Each row is a point. Two turns around zero, p and q, are shown by what they do to some points. Write where each new point lands after one turn and then the other. Backwards means that the second turn is done in reverse. Each puzzle has new turns, and all numbers are rounded.

Turn p:
[18 16] -> [13 20]
[-18 -44] -> [ -5 -47]
[ 0 29] -> [-8 28]
Turn q:
[-31 -48] -> [-37  44]
[8 4] -> [ 1 -9]
[-23  29] -> [35 13]
[35  5] -> [ -6 -35]
[12 10] -> [  6 -14]
Where do these land?
p, then q: [ 2 -9] -> [-9 -2]
p, then q: [-1 50] -> [50  0]
p, then q: [  4 -21] -> [-21  -4]
q, then p: [-30  16] -> [17 30]
q, then p: [ 25 -36] -> [-36 -24]

Turn p:
[-34   8  -5  17] -> [-22  29   8 -11]
[-29 -25   9 -20] -> [-20 -12 -12 -35]
[48 20  3 -5] -> [ 26 -20   7  40]
[-16 -31 -41  36] -> [ 26  48 -10 -33]
[  1  38  26 -38] -> [-29 -39  27  22]
[  1  22 -18   2] -> [ 6  9 25  7]
[ 28 -32  26   9] -> [ 14 -14 -46  11]
Turn q:
[  8 -23  40  30] -> [-16  50   3  18]
[-26  24 -17 -12] -> [ -1 -28 -23 -18]
[40  7 34  7] -> [-32  12  29  29]
[-23  20 -17 -36] -> [ 10 -43 -24  -2]
[ -6 -29 -29 -16] -> [44 -5  1 -4]
[-24  27 -15 -14] -> [ -4 -31 -22 -16]
[ 31 -26   4  42] -> [-2 45 36 -7]
Where do these land?
q, then p: [-11   0 -21  -8] -> [ 18 -16  -4  -6]
p, then q: [ 16 -30 -53 -13] -> [  0 -22  42  43]
p, then q: [-22 -31  17  15] -> [ 19 -34 -10 -20]
q, then p: [ 27 -17 -24  11] -> [-12 -27 -13  26]
p, then q: [ 6 54 29 25] -> [-34  37 -22 -37]
p, then q backwards: [ -2 -18  27 -27] -> [-17  35  -7 -15]
p, then q: [-14  43  24  -4] -> [-13  30 -38 -11]

Turn p:
[ 20  -4  29  14 -15  22   0 -31] -> [ 27  15  10  14   3  36 -10 -22]
[-38  37 -17  41  23   3 -25  -4] -> [  2   6 -32 -25 -32 -39 -22 -36]
[  6  13  18  28 -33 -46 -18 -28] -> [  6  -8  -8  -9  52   4 -13 -50]
[  8  61 -10  43 -17 -35  22  16] -> [ 25 -52 -34  18  14 -39   2 -38]
[  8 -27  39 -29  13  43  11  38] -> [ 10  25  17   9 -28  26  55  33]
[ 24 -58 -19  -8  26   8 -32 -18] -> [-28   9   2 -36  -7  52 -24  31]
[  4 -22  13 -18  10 -21  17 -21] -> [-33   4  11  20  15  20   1  -1]
[ -5  42  10 -53 -10   0   2  22] -> [  6 -14  51   5  -3 -38  31   1]
[ -7 -10 -43   1   7  20  29  17] -> [  1  -7 -19  16 -19 -16 -15  45]
[-19 -33 -19 -17  -4   6  -7  10] -> [-13  22   0 -13   6  -5  -3  37]
Turn q:
[ 19  15  -2  32  15  35 -20 -31] -> [ 31  -5  22  -5 -42   6 -34   3]
[  6  28 -41 -31 -50 -33  40 -11] -> [ 44  22 -22  26  43   1  44 -37]
[-31  -5  24 -39  16  -4  -8  26] -> [-45   7 -26  -2  -7  -6  27  25]
[ -1 -35  24  17  28  -4  -4 -30] -> [-16 -13  17 -51 -13   9 -14  -6]
[-29  -6   8  38  33 -16  53 -39] -> [ 13  38   7 -64  23  36 -21   3]
[ 13 -23 -43 -12   3  32 -31  13] -> [-16   9  21  31 -28 -40 -12 -26]
[28  8 25 -8  6  4 18  5] -> [  5 -12  23   2   1  19  22  19]
[-29   7  -8 -25 -20 -25 -34  27] -> [-25  -8 -52  26   5 -16   7  -8]
[ 13   3 -21  19  11 -24  15   0] -> [  3   9  10   5  19  26 -13 -22]
[ 12   8  34  10 -42  35 -30  40] -> [  7 -47   0  33  -2 -35  -8  47]
Where do these land?
q, then p: [ 10  38   9 -62  13  16 -17 -24] -> [ 46 -12 -12  51  31 -12 -11  23]
q, then p: [  7   5  23 -22  32  30 -14  -5] -> [ 30  15   1  14  29 -20  23  12]
p, then q: [ 19 -16  32   8 -20 -24   6  36] -> [-4 43 43 -9  9 12  6  4]
q, then p: [-18  -4  26 -36  14 -15  21  -7] -> [ -6   0  11  36 -14 -30   6  25]
p, then q backwards: [-16  32  34 -20 -12  26   1 -22] -> [ 31  -5 -45  -7   3  26  14 -13]
q, then p: [  6 -34 -12  -2 -28   4   4   1] -> [-38  -4   0   6  12  13   1 -19]
q, then p: [ -7  11  21 -29  15  37  21  -8] -> [ 21 -19   5  27  12 -23  35   8]
p, then q: [ 31  -7 -44  65   4 -33   5 -17] -> [-28  15  12   9 -38 -43 -29 -57]
p, then q backwards: [-24 -23 -38  54  -7 -22 -32   6] -> [-72  -8   9  24 -14 -25  -8 -16]
q, then p: [ -6  -2 -50  44 -12 -18   6  38] -> [-16  -2 -18 -45 -35   9 -21 -46]
